Each wall is flat, endless, passes through zero and stands at right angles to its row. A trip goes straight from one point to another. List the walls that it crosses, first one first.

Walls:
(1): [ 27 -26]
(2): [ -4 -29]
Trips:
[-4 -8] to [-55 -31] -> 1
[-33   3] to [-22  -4] -> none
[51 19] to [ 0 41] -> 1
[ 27 -41] to [-60   0] -> 1
[-23  20] to [19 29] -> none

Walls:
(1): [ 37  15 -18 -29  10  20 -19  46]
(2): [ 60 -29  17  16  18 -25  21 -10]
(3): [ -2  16  11 -26  -6  22 -26  15]
Trips:
[ 18  -8 -19   5  15   6   2  44] to [-39  -1   5   0  -8  10  -7   6] -> 2, 1
[-38  17   3   1  -2 -13 -14   0] to [ 10  21   5 -31 -47  -3  14  -7] -> 1
[-11   6 -18 -18  -7 -28  45  -6] to [ 30  28 -29   3 -28  29   9  11] -> 2, 1, 3
[ -5  19 -18  22   3  32  22  -4] to [-30  -1 -16 -19  15  19 -27  17] -> 1, 3
[ 19 -31   8 -37   6   9 -26  -1] to [  2  53  -6  -3 -34   0 -10  14] -> 2
[ 22  30 -32  10  17   2  16  27] to [ -2 -20   9 -30 -54   6 -15  -2] -> 3, 2

Walls:
(1): [ 38  16 -24   1 -27  24  18 -19  32   7   3 -16   6 -34]
(2): [  1 -10   6  -1  22  16 -24 -26  30  13   7 -24  19 -27]
(3): [-12   3 -30 -23 -18   9  -7 -13  23 -27 -28  25  31   2]
(4): [  9  34 -20   4  12   7  41  -4 -28  31  31  -5 -24  15]
Trips:
[ 15  -2   8  20 -22  -6  27 -22  -9  -5  14 -37  25   1] to [  2 -44 -20 -24 -32 -37   4   8 -13 -26  15   6 -50 -21] -> 2, 4, 1
[ 32  13 -30  18  22  -9  30 -17  -8 -21  24   3   9  29] to [-11 -23  16  38   5 -19  12  -2 -24  12   7 -17  27   1] -> 1, 2
[ -4  19  -3 -10  -6   7  12 -22 -34   4  16  -6  32  27] to [-26   9  26  11 -10 -29  -7   1 -25  11  -4   9 -23 -15] -> 3
[  4   6 -22 -33  -1  12 -19   6  22  15   0  34   8   4] to [ 36   5 -16 -38 -31 -18   1  17  16   5 -22  28   3  -6] -> 2
[ 20 -60 -12 -23 -23  33  -5  10  17   0  18 -12 -16 -33] to [-23 -24  19  -1   5 -25 -14  49  12  35 -12  -1  30 -12] -> 3, 1
[ 30  24  -3 -14  -4 -13  -6  13 -14 -22  -7 -35 -34  -4] to [-11   2  -5   0  12  10  12  26  -8  -2  -7  -6   3 -55] -> 2, 4
[ 49  11  28  35 -27 -48  -2 -25 -22   9   8  23 -15 -13] to [-12  54 -16 -16 -11   6   7   3  23  11   1  -4 -22  16] -> 3
[-38   5  -5 -32 -24  36  27 -44   4  -2  29 -43  28 -32] to [ 39  -3  12 -53  27  25  -3  28  -6   0  24 -10  42 -51] -> 4, 3
[ -7  19  21  12  -3 -27  -2   2  -2 -28 -26 -14  14  28] to [ 34   3   1 -37  41  31  -2 -10 -12  -4 -12 -14  11 -28] -> 2, 1, 4

Walls:
(1): [ -2   6 -16   0   3 -10  -6 -25  22 -20   0  26 -36  -4 -28 -60   2  14
  -9  11 -22 -22  -3  25 -17   1 -25  17   8 -33   1 -45]
(2): [  6  -8  -3 -30  21  -5 -12 -12  23  31  17  28   8  12  28  40  -8   9
 -14   1 -43 -17   3   9  -2 -28   3 -17   2  24  34 -22]
Trips:
[ 17   0 -12  -3  10 -58   4   1   6   3  -5  24 -20  31  19  11 -11   8
 -37  11  -8  -1  -4  30  22 -24   7 -24  14  24  20 -10] to [ 51   8 -28   9  16  -2 -16  -4 -14 -22 -21 -12  21  -4  11 -13   1   2
  -9  29  25 -10  24  12 -44  -3 -17  -4  -8  23   6   0] -> 2
[ 25   9   9 -30  15 -12   9  -3  37 -22 -15 -10  -5  25  -9  -5   6   9
   5  -4 -30 -27 -11  14  21  18  32  10  -8 -13  18  -9] to [ 31 -11  -5 -40  -2  -5  10  -4   1   9  26  22 -20   8  17  18  -4  -6
  17 -51   7  11 -13   9  -7 -12  11  20 -21  21  -6  16] -> 1
[-20 -12 -23   8 -23 -11 -10 -13   5  13 -23  -3 -19  10 -31 -14   0  -1
   5  -6   1 -12  35  22  19  -1 -31 -27  51 -24   2  14] to [  0   2   6  27  23  -9  -6  -8  39 -16 -29  50  16  19  29  25  11   9
   0 -15   8  18  -9 -17  -7 -20 -12  12 -14 -31   9 -10] -> 2
[-52  -4  29  21  -8 -34   4  -3  -5   1 -29 -33  -3   1 -16  -3   0 -14
  34 -19   3  -8  33 -27   1   7   6  -3 -29 -15 -42  22] to [-37  -4  -1  -5  -8   3 -19 -37  20  28  -4   3 -56 -19   0  -1  35  -3
  13 -36  -8  19 -48 -21 -15  -6  19  12  29  20 -56  18] -> 1
[-34   6 -15   6  -8  -6 -18   2 -33   3   1   6 -55   3  17 -32  26 -20
  16  28  26 -21   1 -28   4  12  -2 -34  -6  -7   5  17] to [ 23 -15  -5  32  33 -44  -9  -2   0   6  16  37  -2  16   8 -44 -12  27
  -9   7  -6  41  34   2 -21  -3 -19  -9  -2 -44  30  -5] -> 2
[-33  -9  40   1  -2   8 -32  -5  -7 -45  30  22  26  30 -17 -32  -9  15
  15 -15 -15  -4 -18  11  -6 -11 -11 -51 -23 -22  19   3] to [ -8  27 -21 -43  19  20  -4  -3  -6  -3   8  -8   6 -11   6 -18  -6 -23
 -18 -46  -4  -7  37   4   2 -15  12  29 -26 -28  13 -12] -> none
[ 21 -24  -4 -13 -10  -8   7  49 -21   7  17  29  22   0   6  11  28 -31
  -2  -1  -2  19 -23  -9  -7 -29 -28  24   9 -22  28  15] to [ -5   2 -12  -1 -10  -5   4   8 -21  37  32 -27  18 -19 -20 -10   2   0
   1 -14   0  28   4  15  12  20  20  16 -20  14  -7   0] -> 2
[ 16  41 -38 -10 -22  27 -18  -7  -6 -27  13  -2 -53   9 -23  30 -10  13
 -16  -8   1 -14 -41  39   5  -3 -11   0  50  26 -11 -53] to [-21  -6 -14 -28   1   1   0  11 -40  15  10  -2 -18  35  14   3  -3  12
  23  11  -3  16  34   7 -29 -13  -9  -7   0  15   8  19] -> 1

Walls:
(1): [-14 -12  -5   1  -1  25 -10  10 -21   1 -23 -19   4  14   5  18   8  -4
 -28  -3  -4  14  28  12 -14  26  10 -19  -3  -2 -14  -8 -17   9   6  10
   1 -10  -1  17 -11  10 -12  18 -38 -14 -14   2]
(2): [-10   3 -19  -8 -19  27  30  10  16  -9   8   5   9 -18  -7  -4   5   9
  -1  29  -3 -13  -3  20 -25   8  27  -2  24 -32  22  -1   1  -5  24   4
  28  19 -12  -1  17 -32 -14 -15  27   6 -11   6]
(3): [ 22  17 -13  16   5 -12   0  21  32  13  -4  -6 -17  -1   5 -23   3  16
 -14  26 -10   6  13  37  -6  28  -1   1  20 -35  22  24   2  21 -23   5
 -13  -7  -1 -16 -29  22  22   6 -23  11   6   3]
(4): [-11 -23   6 -24 -11  15   4  -2  19   4  17   1  -2  11 -17  -7  30  23
  -4   7  -5  25  -3  13  27   1   0  17  -1 -14 -16 -12 -11  31 -25  -5
 -13 -17  -6   4 -13   9  -5  17  11  -8  -5 -20]
Trips:
[-21   3  27  18  18 -24   2  -3  -1 -32 -26 -16  16   1  21  34 -25  11
 -14  16 -15  10 -11   2  45   1  21  -6   8  10  11  26  -5  11   5  16
  18   2   6  25 -15  11   7  14   4  -5  -8 -14] to [ -2 -26 -12  33  -2 -14  23  22  19  -8  -2  -9 -14  20  15   5  16   6
  -5  40  -4  20   1   0   0 -12 -18   3 -14  30  -4 -29 -28   5 -11  -1
   0   4 -12  16 -14  -2  -3 -19 -20  -7 -17   7] -> 4
[  0  12  20 -14 -21 -33  -7  31   4  -6  -5   8  -5   3   2  18  -9 -14
   8 -34  -9 -23 -19  -1  -6  40   3 -31   4  29 -12   4   2  20   5   9
 -22  15 -15  18  12   8 -10  27  -3   0 -19  -2] to [-12  -3  -7 -26 -22  14  -4 -22  17  21   0  24  32  25 -11  -9 -31  -2
 -27  13   9   3  15  28 -23   2 -20   3  21  10  16  22  13 -13 -15 -11
  11  13  39  18   2  11  12 -20  19  -9  29 -13] -> 3, 2, 1
[ -6 -12 -36   6  22  -4   2  23 -14 -29   0  10 -15   0   7  16 -12   3
   3  17  24 -19  19  -9  31  21   7  -2   3   6 -13 -14 -14  19 -15 -10
  -9  -4  25  -6  15 -11  17  -7  -7  -8  -5  13] to [  9 -23  12  10 -23 -15  15   7 -24 -35 -10  15  10  -8 -20  26 -15   1
  -7   5  -5 -12  21  17  11  -7 -25 -31  -6  -4   7 -27 -11 -11   0  16
   5  -4  18   6  16  10 -11  -6 -18 -13  16  17] -> 3
[ 12  -6 -15  -7  -4  -4  22 -16  14 -11  31  25  20  -3  24   4  16  22
  -4  -8 -33  18  10 -12 -47 -10   1 -12  18  -5 -16  -7   9   8  -5  -9
   5 -28   1 -14  20  -2 -16   5  16  18  13  19] to [-24  -4  26 -21 -22 -13  -3  16  26  -7 -14  22  11 -17  20  -2  -5 -14
   8   1   6   9 -14   0   5   6   0  17 -12   9  -8   9  -2 -36   8  12
   7  22   0 -10  11 -17   0  -1 -20 -11  21 -14] -> 4
[  0 -12  -1 -34  15  42  27  12 -25 -37  15  11  15  -6   6  13  -7   8
   8  -7 -32  15 -12 -18  20  25 -24   8  -4 -27  26 -10   1  -8 -14  23
   6 -10   8  -8 -24  12 -16  -6   0 -30   1  17] to [ 11 -38   1   2   0 -20  -8  24 -18 -18   4   5  24   0  -6 -25 -11   9
  -4  30  14  -6   9  -9 -15  17  24  26  -5 -11   4 -15 -21 -13  -9 -26
 -15  25  -9  28 -24 -19   5  19  -1 -32  -1  -4] -> 3
[  7 -10  -4 -14  -4  -3   5  -2 -26 -12  -5 -16   1 -36  21  -6  -4  17
 -13  18  29  17  -6 -17  17   9  -4   2  -4  -7  24   2  -3 -21  -5  14
 -15  44  11  -2 -13  22 -29   3 -19 -10  -6   5] to [ -9 -16  11 -18 -18 -23   4  22   1  -3 -30  21 -45  -5  -9 -13 -12 -26
 -24   5 -26   9  -3  -9   3 -20   0  -3 -13  13   2  -3  13   5 -23  12
   0   4 -13  14  22  16  11  17  20  -2   6   7] -> 3, 1, 4
[  4  -8   4   5  21 -21  39   9   1   1  17  12  -6   5 -13  30 -11  25
  -8  16 -18  13  24  13  29 -10  -5  -9 -31 -38  12   4 -29 -34 -27 -13
  -9  -4 -19 -12  11 -11   9   6 -21   8   8   5] to [ -8  24 -11  -5 -26   9   4  -1 -12  26   1  -9 -20  22 -13  26  20  38
  -1 -26   2  -5  13  26   8  21  -9 -21 -17  -6 -11 -10  -5  -4 -12  -6
   5  25 -13  20   0   5  -2  -4  -7  -1   0 -42] -> 1
[ -4  30 -11 -18 -16 -17   8  22   2 -23  -2   8   0  18   9 -16  18 -13
  -9  16  -8 -19  -5   0   5  22  -8  24 -17   5  26 -31 -14  29   8 -14
  -9  10 -37  -2 -13  15   9  14  11 -15   1 -22] to [ -3  19 -16   2 -33  10 -30  12   7 -33  -4   9   1  28  16  35  18 -23
  -1 -40   0  -6 -18  27  18  21 -26  29   9 -16 -14  23 -18  41  17   3
 -16  -9 -12 -21  -9  -5  23  -4  22  11   6   9] -> 2, 1

Walls:
(1): [ -8  22  -3  25 -20 -17  31  17  22   6  -4  -6   1  16  18  -3 -16  -4
  -8 -21   7  20  -5  21  35  -9 -11   0  -6  -3 -14   4  14  31 -14 -18
  -7 -27  13  -2  -3 -12  -4 -10  -3   1 -14 -20]
(2): [ 22   5 -14 -24   5   9 -23 -14  41 -39  27 -15 -21   8 -18  -5  -2  11
   0 -19   1  12   8 -38  -2   8 -45   9 -47 -11 -28  -5 -12 -20   4 -10
 -12  14 -14 -21  26  23  -1 -12  -6  35   2  -8]
(3): [-26 -32   0   2 -14   2  23   9   6  -3  12   1   6 -13  20   6   9   1
   1  -8   9   5  -8 -14   0   5  -8  23  13  31  -2  13   0  -3  -1 -25
 -11  -9 -18  -5   8  -3 -17   4  39   0  -9  -6]
(4): [ 14   4 -16 -16  17  18  -8  30  -3  -4   2  15 -35 -11 -30  16   3  41
  14 -22  -3  -7 -14 -17  -7  -7  14  -4 -16  18  -4 -22   5  22  21  -6
  16  19 -12   9  11   1   8  11  -5 -28   5  14]
(5): [-10   5  -9  -5  -1   5 -24   9  -6 -17 -29   1  22  14  11  11  -1  18
  34   0   8 -12 -16 -12  -4 -23  19  25 -10 -14  -9 -19  26  -1  33 -18
   7 -14   0   2 -13 -31  -1   2  -1 -16  21  -5]
(6): [  1   9   3 -19   6   7   8   6 -16  32  -7 -13  15  23   0  -1   1  14
  -6  17  -2  38 -15  12  -1  12  13   3 -44   5  -4   1  10 -41   1 -15
  11   6  29 -25  18 -32  -9  -6   8 -34  -9 -24]
(7): [ -9   3   1  -7  -2  17  -9   6  21 -39  -6 -23  19  -2  20  -8  -7  -3
  -7 -33 -17   0   2  17  35   5   2  39 -34  32   0  -3 -25 -13  -6   1
   1  28 -13 -11   4  11 -21  -6  -5  15  38  14]
(8): [ 20 -21   6 -20  12   5  -4  -3 -20 -23   6 -11 -33   5  -1   8   3   8
 -27 -21   9   9 -32 -20  -2  13   4   8  11  13 -15   4 -20  42  -6 -19
   0  -3   2   7 -29  14   6   9  14 -13   3  21]
(9): [ 24  22   5   2 -24   0 -39  -9   5 -10  39  29  16   0  20  11  11  25
  18 -18  26  31 -10  -3 -13 -24  -3 -24   3  12  30  42  16 -34 -16 -13
   7  -3  -9  24  -3 -11  25  19  -8  14  -6  -1]
Trips:
[ 18  27  12  22   3 -19   6  23 -12   6   3 -48 -20  -1   1  -3  -7  12
  -6  22  12   9  17 -20  -6 -21  23  31   3   6  25  17  16  24  -8   0
  36  -2 -17  -1  11  -8 -19  23  22   5 -20  12] to [ -1  24   0   4 -26  14  25  18  18  24  13   9 -18   3  25  -6 -20  27
 -33   4  -9  -6 -10   8  11   2  35  18  -1 -17 -13 -10  13 -13 -20   1
  17 -21  -2  -9 -14  -7  -7 -14 -14  17 -11  10] -> 5, 9, 8, 4, 3, 7
[ 13  -2 -19  30  -2  14   0 -41  22 -42 -16  13  -4  31  -5  17  -3 -13
 -12  21 -18   1  11 -24  -2  21  12 -38 -21  -8   9  32 -18  -7 -23 -23
 -20 -15   9 -11 -21  -2  21   0   7  -4   9  18] to [ 15   4 -25   5   6 -10  -4   5 -10  -6   0   3  18 -11  -2   9 -15  -2
  18  -9   8  12 -16  -7 -25  14 -22 -14  11   7  -8 -22  15   2  42 -38
   9  12 -12  -7  -6  11  38 -13  -5 -45   5  22] -> 5, 4, 6
[ 10  -2  -2 -22   3  -5  -7  11   8  19   2  -4   6   2 -39  -6  17  -4
   9 -12   9 -27 -15   3   1  30  -1  36  -9 -14 -25 -13  13   3  -9  -1
  14  -1  -7  23 -24  22 -30 -23  17  14  24  19] to [ 13  20  24   0  17  25  28  12 -10 -22  14 -40  -6  -9  -3  -1  40   7
  13  -3   1  -5   2  20 -32  -2 -19 -36 -31 -19   7 -13  -4  33   4   4
  13  15  23   4  19 -17   2   9  -2  -6  19  -5] -> 6, 5, 7

Walls:
(1): [-10  -8  -3 -22   0   5 -15   4   0   6 -27 -18   2  32 -14  13  -2 -36
 -28   1  17 -17 -18  10  -8 -16 -33   0   2 -33 -30  -1   1  17  -3  23
 -19  10   6 -17  10  44  -8  17  10  33 -33  20]
(2): [-17 -42  14 -44 -13  28 -15 -13  32 -50   3   7  18 -24  -6 -20  19 -13
 -11  26  13  -1  13  13 -12 -17   2  -1  -3 -26  -8  -4  -5   7  47  10
  -4  16   4  27  25   9  31  44 -27  12   5   8]
(3): [-28   2 -22  -9   2  16   3 -20  -6 -30  13 -11 -52   1  19   1 -14   1
  18  -1 -17 -17  -5   9  44  10  -6  40  19  12  19  -7  -8  -3  10  15
  -9  -3  13  10  -8   6   2  -2 -27  37  17 -16]
(4): [-22   3  21 -22  15 -21  21   1  -4  -1  13  15  -6  14  -6   7  18  -8
  -9   9 -31  21  -5   5 -33 -37   3 -28 -18  -5  19 -17 -28  15  -2   3
  52  12   9   7 -36 -10   1  -3 -20  -5 -22 -10]
(5): [ -2 -21   8   9  -4 -28 -12  -7  26   0  32   7  -2  14  -5  -4   0  15
  18  -2 -12   3   4 -43 -25 -17  -6 -35  17   2  30  37  -5 -11  -7 -13
  14   1   3  11  -4  16  19   3  22  37 -31  -7]
(6): [-24  38 -18  21 -19  10  29   8  12   7  -5   5   1 -33 -11  32  -4  -5
  11  -8  -3 -26  32  33  -6   7   9   7  24  15  21  25  10 -11  20 -24
 -30  18   3   7  14   9 -20   7  -6   6  32 -16]
(7): [ 25 -12  20  10  18  -3 -31  -1 -12  10  14  -2  18   7   0  12 -13  14
   5 -19 -35   5  30  20   8  -6  -9   1 -14  -2   3  -1  15 -28 -17   8
  -3  34  19  -6 -15   2  23   8   6   9  -2 -20]
Trips:
[ -7  -8 -13  -7   8   5 -11   8   3  35   2   2  19   8 -21  -1 -36 -10
  -4  13  13  -6  -4  -3   0  24  20  14 -22  -1  -2 -40  17   3 -16   0
   9 -11  16  11  -9  27   5   5  19   6 -28  19] to [  8   4   1   1  15   3 -31 -25  29  12  15 -11  -3   9 -18 -34   4  -8
 -22  27   5  36  21 -30 -26 -12 -21 -10  17   7   2 -25  11 -14   9  27
  -6   6 -15 -11   4  -8  14  -5  -4 -20  -1  -7] -> 5, 2, 4
[ 18  -9   6 -43  -4 -11  -2 -20 -16   3  26  -5  10  10 -18 -10  -2  -1
  -1 -36 -13 -17   6 -15 -12   6  -7 -14  -4 -36  31  23  -1  -2 -14  26
   2   2  -8  16  20 -35 -19  -4   6   4  14  13] to [-15  11  10  -6  16  -9  15   7  27  -5  45  12 -39  26   7   4   6   2
  -6   9  -2 -12  -2 -21   8   6 -13 -33  -8   3  16 -22  -8 -22  -7   8
   9  13 -25  -1 -12 -34 -20 -24 -15 -18 -27   2] -> 2, 7, 3
[-21  -4 -17   3 -27 -29 -14  35  -7  20  23  25  13 -15   4   8  11   7
 -21   8   4 -15 -28 -13 -10   4  36  -6  40  -6 -10  -3   2  -6 -21 -15
   0 -30  -7 -24  45   3  -8 -17  19 -11  -4  16] to [ -6  -3  16  -9   1 -41  14  -4  -9 -18  28 -29  16 -60 -20 -18  13   1
  10  20  14 -11  -3 -11 -12 -11 -31  34  11  26  -1 -11 -12  12  17   3
  15  31  -8  11  45  26   0 -32 -39  -3 -20 -14] -> 2, 4, 3
